Rows are points. Each copy is the shape, with its points in the same order, turned, moved and blurred by noise. Is it also mirrored, or only turned?

Shape, 5 rows:
[[-0.23 -1.99]
 [ 1.09 -0.56]
 [ 1.49  2.10]
 [ 0.32 -1.04]
 [ 2.97  1.79]]
Copy 1 (5 x 2):
[[ 2.02 -1.12]
 [ 1.79  0.84]
 [ 0.07  2.76]
 [ 1.65 -0.12]
 [ 1.53  3.81]]
Copy 1 is: only turned
Copy 2 (5 x 2):
[[ 1.59  0.84]
 [ 0.76 -1.08]
 [-1.55 -2.34]
 [ 0.90 -0.05]
 [-0.88 -3.35]]
Copy 2 is: mirrored

Shape, 6 rows:
[[ 3.32  1.00]
 [-0.58 -0.62]
 [ 0.14 -1.53]
 [ 0.93  1.27]
 [-2.46  0.36]
 [ 2.93  0.88]]
Copy 1 (6 x 2):
[[ 0.90 -2.93]
 [-1.66  0.46]
 [-2.10 -0.45]
 [ 0.45 -0.58]
 [-1.29  2.74]
 [ 0.38 -2.37]]
Copy 1 is: only turned
Copy 2:
[[-0.65  3.07]
 [-0.06 -1.06]
 [ 0.97 -0.61]
 [-1.50  0.91]
 [-1.56 -2.56]
 [-0.65  2.66]]
Copy 2 is: only turned
Copy 3:
[[ 1.68 -2.93]
 [ 0.12  1.20]
 [ 1.16  1.28]
 [-0.37 -1.43]
 [-1.98  2.00]
 [ 1.41 -2.35]]
Copy 3 is: mirrored
Copy 4 (6 x 2):
[[ 4.26 -0.12]
 [ 0.17  0.09]
 [ 0.50 -1.08]
 [ 2.41  0.84]
 [-1.14  1.45]
 [ 3.78 -0.50]]
Copy 4 is: only turned

Shape (8 x 3):
[[-3.02  1.91 -0.81]
 [ 2.39 -2.46 -0.98]
 [ 1.35  0.99  2.35]
 [ 0.60  2.89 -0.67]
 [ 0.40 -2.61  1.44]
 [-1.40  0.50  0.39]
 [-0.81 -0.37 -2.42]
 [ 0.25  1.99 -1.25]]
Copy 1, 8 rows:
[[-2.40  1.88  0.96]
 [ 3.12 -1.32 -0.18]
 [ 2.33  3.24 -1.28]
 [ 0.13  1.75 -2.43]
 [ 3.04  1.07  1.24]
 [ 0.17  2.00  0.65]
 [-0.60 -0.97  0.26]
 [-0.56  0.69 -2.14]]
Copy 1 is: only turned
Copy 2, 8 rows:
[[ 2.18  0.91  3.77]
 [-2.57 -1.89 -0.19]
 [ 0.68  1.01 -1.87]
 [ 2.64 -1.47  0.47]
 [-2.36  1.24  0.10]
 [ 0.74  1.08  1.49]
 [-0.55 -1.46  2.85]
 [ 1.70 -1.21  0.98]]
Copy 2 is: mirrored

Shape (7 x 3):
[[-1.55 -3.03 -1.04]
 [-1.00 -1.07  1.95]
 [-0.74 -1.77 -1.95]
 [-1.09 -0.43  1.88]
 [-0.74  1.73 -1.51]
 [-1.03 -0.45 -2.03]
 [ 3.18  1.17 -0.11]]
Copy 1, 7 rows:
[[ 2.10 -1.46  3.37]
 [-1.25  0.04  2.67]
 [ 2.65 -0.99  1.92]
 [-1.23  0.47  2.30]
 [ 1.61  1.87 -0.18]
 [ 2.52  0.38  1.27]
 [-0.59 -0.95 -2.27]]
Copy 1 is: mirrored
Copy 2:
[[ 0.02 -3.84 -0.87]
 [ 2.38 -1.14 -1.40]
 [-0.94 -2.74  0.04]
 [ 2.12 -0.43 -1.44]
 [-1.57  0.71 -0.30]
 [-1.40 -1.59 -0.27]
 [ 1.00  1.01  3.13]]
Copy 2 is: mirrored
Copy 3 (7 x 3):
[[-2.92 -2.77 -1.09]
 [-1.30  0.33 -2.09]
 [-2.26 -2.79  0.23]
 [-1.04  0.81 -1.61]
 [-1.28 -0.03  2.50]
 [-2.26 -1.67  1.24]
 [ 2.59 -0.89  1.23]]
Copy 3 is: mirrored
Copy 4, 7 rows:
[[-0.96 -3.71  0.40]
 [-1.93 -1.11 -2.07]
 [-0.48 -2.36  1.26]
 [-2.19 -0.61 -1.76]
 [-0.54  0.82  1.70]
 [-0.73 -1.69  2.22]
 [ 2.54  1.15 -0.79]]
Copy 4 is: mirrored

Shape (7 x 4):
[[-1.25 -2.00  1.67 -1.46]
 [ 1.70  0.87 -2.19 -1.05]
 [-0.19 -0.29  1.36  0.74]
 [ 1.13  4.05  1.87  0.03]
 [-0.59  0.11 -1.60  0.40]
 [-0.58 -0.82  1.04  1.21]
 [ 3.13  2.80  2.30 -0.94]]
Copy 1, 7 rows:
[[ 1.37  1.31  2.20 -0.72]
 [-1.56 -0.76 -2.26 -0.66]
 [ 1.44 -0.19  0.51  1.34]
 [ 3.42 -1.83 -3.29  0.52]
 [-0.88 -1.79  0.23  0.24]
 [ 1.03 -0.32  1.12  1.71]
 [ 2.92  0.53 -4.02  0.48]]
Copy 1 is: mirrored
Copy 2 (7 x 4):
[[ 0.11  0.85  2.70 -1.82]
 [ 2.48 -1.57 -0.88  1.08]
 [-1.27 -0.46  1.55  0.27]
 [-0.63 -4.54  2.36  2.07]
 [ 0.13 -0.98 -1.06 -0.33]
 [-1.62  0.09  1.07  0.09]
 [ 0.98 -3.38  3.22  3.14]]
Copy 2 is: mirrored
Copy 3 (7 x 4):
[[ 1.57 -2.71  0.34  1.55]
 [-2.62 -0.24 -1.86  0.21]
 [ 1.56  0.14  0.15  0.67]
 [ 0.60  1.00 -1.37 -3.82]
 [-0.46  0.15 -2.08  1.70]
 [ 1.69  0.44 -0.01  1.48]
 [-1.04  0.25  0.25 -3.92]]
Copy 3 is: mirrored
Copy 4, 7 rows:
[[ 2.57 -0.21  1.57 -0.94]
 [-0.61  2.89 -1.68 -0.01]
 [ 0.32 -0.73  0.83  0.75]
 [ 0.65  1.11 -0.82  4.89]
 [-0.20 -0.02 -1.74 -0.47]
 [ 0.22 -1.27  0.79  0.27]
 [ 0.36  2.86  0.81  4.35]]
Copy 4 is: mirrored

Shape, 9 rows:
[[-0.72 -3.94  1.89  2.48]
 [-2.37 -2.55 -0.19 -2.35]
 [-0.68 -0.48 -1.11 -1.70]
 [-1.43  1.00  0.64  2.49]
 [-0.39 -2.21  0.90  1.72]
 [ 1.99 -1.46  0.17  0.04]
 [-1.66 -1.29 -2.33 -2.50]
 [ 2.92  1.05 -0.14 -0.41]
 [ 0.72 -0.28 -1.65 -0.12]]
Copy 1, 9 rows:
[[ 4.66 -0.88  2.06  1.07]
 [-0.24 -0.92  4.10  1.36]
 [-0.81 -0.33  1.78  0.02]
 [ 1.52 -0.62 -1.86  2.44]
 [ 3.17 -0.68  0.94  1.03]
 [ 1.81  1.56  0.90 -1.01]
 [-1.91 -1.33  2.92 -0.04]
 [ 0.34  2.91 -0.62 -1.21]
 [-0.17 -0.11  0.18 -0.84]]
Copy 1 is: only turned
Copy 2, 9 rows:
[[ 2.85  3.10 -0.02  1.86]
 [ 0.25 -0.30 -2.71  3.95]
 [-1.35 -1.01 -2.10  1.55]
 [ 0.13 -0.13  2.41  0.80]
 [ 1.50  1.60 -0.10  0.99]
 [-0.39  1.45 -1.47 -0.70]
 [-0.73 -2.67 -3.14  2.52]
 [-2.67  0.90 -1.00 -2.07]
 [-0.44 -0.95 -1.55 -0.34]]
Copy 2 is: mirrored
Copy 3 (9 x 4):
[[ 0.23 -0.44 -1.86  4.35]
 [ 2.93 -1.55 -1.49 -0.49]
 [ 0.70 -0.23 -0.76 -1.80]
 [-1.67 -0.81  1.85  1.43]
 [-0.28 -0.28 -1.15  2.40]
 [-0.67  1.84 -1.87  0.22]
 [ 1.44 -1.68 -1.65 -2.64]
 [-1.70  3.04 -0.30 -1.28]
 [-1.28  0.35 -1.20 -1.30]]
Copy 3 is: only turned
